Each row is a point. Examples show where two turns around zero, p and q, send a point. Where does a point land after both, in the order given? Backwards means that the second turn is done in reverse. Each puzzle has new turns, and all numbers are rounded.
(in the rows, 128 means zero)

Turn p:
[110 156] => [ 97 116]
[129  79] => [176 120]
[177 104] => [161 171]
[ 96 173] => [ 78 105]
Turn q:
[ 70 150] => [157 183]
[152  91] => [ 88 109]
[162 143] => [139  92]
Where do these land?
p, then q: [133 115] => [129 114]
q, then p: [93 90] => [ 83 103]
q, then p: [116 177] => [132 178]
q, then p: [200 114] => [192  92]
p, then q: [ 98 143] => [104 152]

Turn p:
[144 177  95] => [124 162 179]
[ 73 111  80] => [ 63  93 143]
[155 100 123] => [120 151  97]
[151 183 129] => [158 156 171]
[139  86 153] => [136 123  79]
[106 111 187] => [166  83  99]
Turn q:
[189 123 155] => [116  90 182]
[110 188 163] => [193 150 150]
[123 132 122] => [132 129 120]
[ 74 155 117] => [162 164  92]
[153  55 124] => [ 52 117 137]
[118 114  87] => [112 119  87]
Where do these land?
q, then p: [160 113  79] => [ 78 110  99]
q, then p: [ 99 171 192] => [199 167 145]
q, then p: [120  88  82] => [ 74 105 146]
p, then q: [138 109 105] => [146 140 105]
q, then p: [146 106 139] => [134  99 123]
p, then q: [105 181 171] => [ 94 108 188]

Turn p:
[134 116 117] => [124 123 112]
[117  45 141] => [175  74  82]
[159 185 107] => [ 87 181 140]
[151 143 147] => [140 159 131]
[ 79 151 128] => [115 103 174]
Turn q:
[154 140  99] => [132 145 165]
[116  31 157] => [198 134  54]
[121 161 130] => [ 98 118 140]
[116 164 101] => [ 90 145 149]
[134 143 153] => [122  99 131]
Where do these land?
p, then q: [186 134 139] => [ 93 135 175]
p, then q: [141 172 144] => [ 98  91 136]
q, then p backwards: [138 161 140] => [ 95 137 114]
p, then q: [ 70  75 125] => [198 149  98]
q, then p: [105  98  93] => [ 90 155 149]

Turn p:
[135 111 122 178] => [146 143 141 174]
[ 94 120 179 130] => [ 72 115 123 149]
[124 159  72 123] => [157 173 124  93]
[159 102 107 127] => [169 112 121 135]
[169 163 140  90] => [134  97 159  78]
[138 135 178 127] => [ 97  97 155 134]
[ 77 105  98 121] => [121 158  73 134]
Turn q:
[130  87 108 147] => [126 161 136 164]
[132 176 171  95] => [146  89 125  69]
[160 158 135  66] => [180  91  95 103]
[105  89  97 148] => [111 146 146 178]
[110 107 152 162] => [107 155 163 122]
[155 165 143 131] => [126 125 100  89]
[104 115  90 146] => [101 128 130 170]
Where do these land?
q, then p: [125 102 161 115] => [118  96 155 120]
p, then q backwards: [122 128  87 102] => [173 141 142 122]
q, then p: [116 133 133 225] => [ 55 184 114  97]
p, then q: [114 130 163  99] => [130 113 162 158]
p, then q backwards: [160 135  78 127] => [162 108 159  96]
q, then p backwards: [131 140 146 100] => [156 127 119 107]

Turn p:
[104  76 135 184] => [113  83  76 168]
[100  76 132 117] => [ 82 124  90 127]
[154  96 106 125] => [122  98 117  95]
[141 141 158 119] => [118 130 161 138]
[150  77 109 120] => [105  93 108  92]
[128 222 145 118] => [176 183 187 150]
[120 208 110 113] => [182 185 157 126]
Turn q:
[100 121  86 132] => [142 123  90  97]
[ 83 197 100 111] => [157 129 154  48]
[155  94 144 174] => [145 124 111 189]
[108 101 142 137] => [129 157 108 141]
[193 127 168  87] => [ 69 108 176 165]
Where do these land?
q, then p: [140 112  84 173] => [140  82 105  88]
p, then q backwards: [102 107 152 133] => [145  93 137 118]
q, then p: [ 95 165 173 156] => [143 123 198 141]
p, then q backwards: [167  93  95 147] => [140 146  67 127]
q, then p: [183 100 118 116] => [116 111  73 151]
q, then p: [ 86 186  92  66] => [ 64 190 156  88]
q, then p backwards: [122 133 182 106] => [117 155 165  92]

Turn p:
[169 130 178 174 172  70] => [ 84 122 194 200 136 125]
[114 143 132 115 117 183] => [148 163  91 113 139 147]
[158 108  87 114 149 144] => [160 131 161 100 101 142]
[ 76 127 132 107 126 137] => [143 115  97 111 167 117]
[177  93 122  90 114 131] => [152 100 134 129  83 172]
[105 124 106 134 113 140] => [140 133 109 109 124 105]
[113 129 106 131  84 152] => [135 139  85 107 105 112]
[146 118 184 178 172  68] => [ 94 114 185 206 150 109]
[ 96 179 107 109 106 129] => [ 95 135  95  79 146 124]
Turn q:
[116 121 106 150 122 136] => [135 120 108 130 139 153]
[ 88 137 150 119 121 101] => [ 84 130 141 147 151 123]
[108 147 147 108  89 173] => [136 189 124 162 138 128]
[145 101 161 178 173 102] => [135  50 135 151 111 109]
[118  88 104  31 136 120] => [129 164 209  72 152 143]
[155 145 114 130  88 134] => [125 157 103 121  94 142]
[166 158 115 180 166 130] => [150  86  74 115 110  97]
Where do these land?
q, then p: [ 66 148 152 127  97 158] => [106 182 162 124 159  93]
q, then p: [ 92 147 154 113 109 173] => [ 87 169 162 130 143 113]
q, then p backwards: [134 109 118 157 119  97] => [149 127 135  97 107 105]
p, then q backwards: [173  87  74 131 162 119] => [182  73 146  91 144 127]
q, then p: [130 162 140 121  78 145] => [ 87 158 114  99 129 106]
q, then p backwards: [164  97  91  97 171  71] => [135 135  53  83 143  87]
p, then q: [119 126 186 125 124 157] => [162 104  79 117 137 126]
p, then q: [146 148 109 152 165 105] => [100 131 147 165 136  97]

Turn p:
[133 173 102  83  90 115 129 112] => [111 156 124 153 167 138  72 138]
[173 129 110  78 124  78 154 129] => [ 66 121 125 137 181 105 109 108]
[122 123 135 172 156 189 165 130] => [175 134 128 113 121 168 183  99]
[ 60  94  89 186 170 145 104 159] => [171 106  96  49  91 142 158 173]
[163 119 149  79 113 120 125  56] => [104  91 159 203 154 135 110 126]
[164 164 156 130 111  81 138  81] => [117 142 121 200 159  87 131 129]
[116 114 105 171 156 164  67 198] => [134 155 153  47  73 136 157 168]
[ 70 120 166 149 173 162 124 169] => [146 128  94  98  50 156 156 114]
[151 115 138 105  59  97 144 120] => [128 120 152 149 156  84  77  98]
Turn q:
[ 96 196 143 121  99  90 175  58] => [148  50 153 124  80  73  94 170]
[100 151 169 151 115 182 161 113] => [167 105 112  76  81 135 151 139]
[189 117 115  86 160 101 155 174] => [114 185 148 111 191 118  84 144]
[148 144 104 148 114 153  92 144] => [110 148 103 152 114 164 138 150]
[105  93  70 134 131 136  75 175] => [117 153 102 187 172 153 179 116]
[137  79 127 155  84 123  78 154] => [ 84 116 129 147 147 191 155  99]
[111 137 138 184 129 146 102 106] => [143 108  96 144  84 156 132 106]
[ 91 163 179 123 121 167  87  87] => [147 122 154 129  40 129 164 120]
[ 87 176 180 136 138 100 161 110] => [192  86 163 115  98 112 103 134]
[163  85  97  66 145 126 168 159] => [ 99 173 134  96 201  90 128 137]
[183  67  85 104 171  83 153 128] => [ 84 161 115 128 201  88  78  95]
Where do these land?
p, then q: [108 139 153  88 137 160 171 160] => [ 99 116 101 133  74  97 159 138]
p, then q: [176  86 129 104 131 118 134 110] => [153 110 138 110 130 116 133  68]
p, then q: [ 95 175  85 196  38 167  89 119] => [110 213 168 137 110 196  63 179]
p, then q backwards: [143  96 108 152 154 114 164 108] => [ 84  92 113 128 105 130 153 140]
p, then q: [154 120 135  80 141  96 149 102] => [156 106 100 148 129 116 145  78]
p, then q: [ 90 102 139 162 123 118  89  70] => [ 97 133 118 112 183 188 112 116]
p, then q: [149 166 158 107 171 177 124 175] => [150  92 120 100  77 110 164 181]
p, then q: [148  79 146 118 126  91 138 157] => [116  89 161 139 141  94 132  92]
p, then q: [ 64 189  59 153  97 171  68 160] => [118 217 164 145 120 176 147 219]
p, then q: [153 128 168 121 163  69 155 118] => [148  67  96 150 155  98 117 108]

Turn p:
[147 124 110  69 113 128 104 136] => [132 162 128 146 133 170 147 166]
[207 106 143 157 102 112 111 117] => [149  77 181 131 133 126 179 154]
[140  97 167 102 164  73 195  82] => [ 94  84 131 100 222 140  95 141]
[100 147 146 137 141 176 140  77] => [ 87 119 100 172 131  86 113 111]
[106  97 125 174  56 126  83 179] => [122 128 158  84  34 144 164 117]
[122 173 169  73 133 110 103 144] => [113 201 161 131 154 120 118 149]
[149 141  85 178 153 176 200 121] => [172  78  53 132 140  80 138 107]
[ 86 165 105 161 123  80 122 131] => [136 150 141 106 127 136 124  52]
[ 96 104 101 102 167 171  93 165] => [148 154  98 150  78 149  75 155]
Turn q:
[171 136 119 107 102  78 191 122] => [190  98 154 130 125  71 138 158]
[114 184 128 152 178 108 177  78] => [163 135 188 206 123 152 139 130]
[ 88 172  80 176 180 144  82 113] => [ 89 186 132 188 140 159 165  78]
[166 101 146 187 115 144 103 158] => [115 189 137  67 122 128 123 140]
[158 139 147  95 158 144  92 162] => [118 128  86 113  78 151 157 142]
[148  78 111 154  84 185 108 121] => [117 177  90  91 149 108  70 122]
[138  75 114  86 127  96 142  69] => [182  85 124 126 119 106  89  76]
[ 67 106 154  69 135 138 131 183] => [102  56  90 105 157 176 143 144]
[102 164 153 126  74 114 126 145] => [ 77 100 152 129 136 101 129 162]
Where do these land?
q, then p backwards: [137  92 156 113  74 180 162 197] => [142  81 159  77 146 132 204 171]
q, then p backwards: [127 120 114 185 102  66 137 109] => [144 177 176 163 129  84 110 131]
q, then p backwards: [131 208 116  95 148 172  82 104] => [ 94 126 106 104 106 210  89  86]
q, then p: [108 110 157 154 123 103 181 144] => [130 130 145 123 136 105  92 189]
p, then q: [124 144 144 141 153 126  71 114] => [ 95 146 173 111 102 132 110 133]
q, then p: [176 130 146 166 140  77 137  85] => [ 95 133 184 119 158  98 174 149]
p, then q: [120  94 157  73  82 136 156 155] => [108  88  84 143 173 142 166 159]
q, then p: [108 143  54  78 185 166  93 177] => [170  86  28 142 137 135 140  73]
p, then q: [122 111 107 147 146 127 133  67] => [136 158 135 117 148 149  95  83]
